Each row of a before or after table is a point. The points were changed in one or more steps. Then noise was added and the rows were shuffled. The steps act on how far a point lies along the listed directions, d1 being the first. Name the steps. A step turns or swaps two directions, mirrors them in a line or flattens them onto one, adds a multiple of one to another, or multiplies one. Angles are multiples of 10 degrees, from the lower direction toward the higher: turns from -170 to 170, lines from 10 to 170 but not 90. Use the fewest steps. Two steps may share a direction if one is a turn and the other turns, adds or multiplies; they go together, in the order done. Otherwise the lowest direction goes first.

Directions:
(1): [19 43 15]
(2): [-25  23 -35]
Before, 14 rows:
[[ 25 -15  23]
 [-28 -55 -20]
 [ -9  45 -14]
 [-40 -12 -41]
 [  8   7  18]
 [ 46 -20  39]
 [ 13  -8  15]
 [-28 -50   2]
 [-16 -39  10]
 [ 39   3  47]
 [-38  -6 -34]
 [ -1 -16 -38]
 [-31  48  -6]
 [-17  11  -6]]
After (14 x 3):
[[-42  23 -45]
 [  0 -64 -15]
 [ 25  24  33]
 [-12  47  -9]
 [ -1 -61  16]
 [-48   9 -32]
 [ 11  33  45]
 [-11  53 -19]
 [ -3 -22  -5]
 [ -3 -34 -10]
 [  0  21  13]
 [  1 -14  12]
 [ 11  23 -31]
 [-37  -3 -24]]
Steps: turn d1 and d2 by -80 degrees

Directions:
(1): [-44  -8   2  -7  48  20]
(2): [ 28 -40  23 -12  29 -28]
Before (10 x 6):
[[  4  63 -30   1 -94 -11]
 [ 52  53  -5  19 -84   2]
 [ 10 -24  -1  -6  33 -22]
 [-60  15 -21  28  23  20]
 [ 17 -56  12 -15  59 -17]
 [  8 -28  24 -12  59  -7]
 [ -8  25 -26  -4 -14  14]
 [-30 -26   2  -8  45  19]
 [ 53 -39   2  11  -6 -44]
 [-25 -14   0  -2   7  31]]
After (10 x 6):
[[ 22 -19  -1 -19  20 -17]
 [-26  38 -45  14 -29  39]
 [ -1   1  -9   5 -12  16]
 [ 20 -43  29 -34  29 -54]
 [-15  45 -16  12 -15  29]
 [-26  23 -35  29 -22  18]
 [ 11 -31   7  20  21 -33]
 [ 29 -15  33 -10  25 -11]
 [-15  28 -31   9  -9   9]
 [  6 -22   5   1  -3  13]]
Steps: multiply d1 by 0; multiply d2 by -1

Directions:
(1): [-47 -14 -19 -15 -20  12 -25 -37 -40]
(2): [-18  -1  35  13 -37 -10 -46  43   4]
(3): [ 26 -37   8  36  -6 -16 -26 -47  22]
Before, 8 rows:
[[-25  -2 -22 -24   3  10   6 -39 -26]
 [-19  17   2 -15 -20   4   0  49  11]
 [-14  28   1 -12  18  27  25  29  -3]
 [-21   0 -50 -25  15   8  24 -44 -10]
 [ 62 -14  48  40 -25 -34 -35  46  64]
 [-31 -16  -3   5 -27   1 -13   2 -22]
 [ 15  12  17  10  -1 -12  -2  41  10]
 [ 20  -6  27  22  12 -20 -13  -6  23]]
After (8 x 9):
[[-46 -17  -8  -2 -31   5 -19  -8 -33]
 [ -7  28   0 -11  24  25  31  28   0]
 [ 28   0  35  26  13 -23 -11   6  31]
 [ 28  17  23  12   6 -14   8  52  19]
 [ 86   2  62  44 -14 -39 -21  80  87]
 [-30  -9 -56 -25   9  10  13 -62 -18]
 [-17  20   0 -17 -14   5   9  51  13]
 [-40 -11 -28 -28  -3  13  -4 -57 -39]]
Steps: multiply d1 by 1.6; turn d2 and d3 by -10 degrees
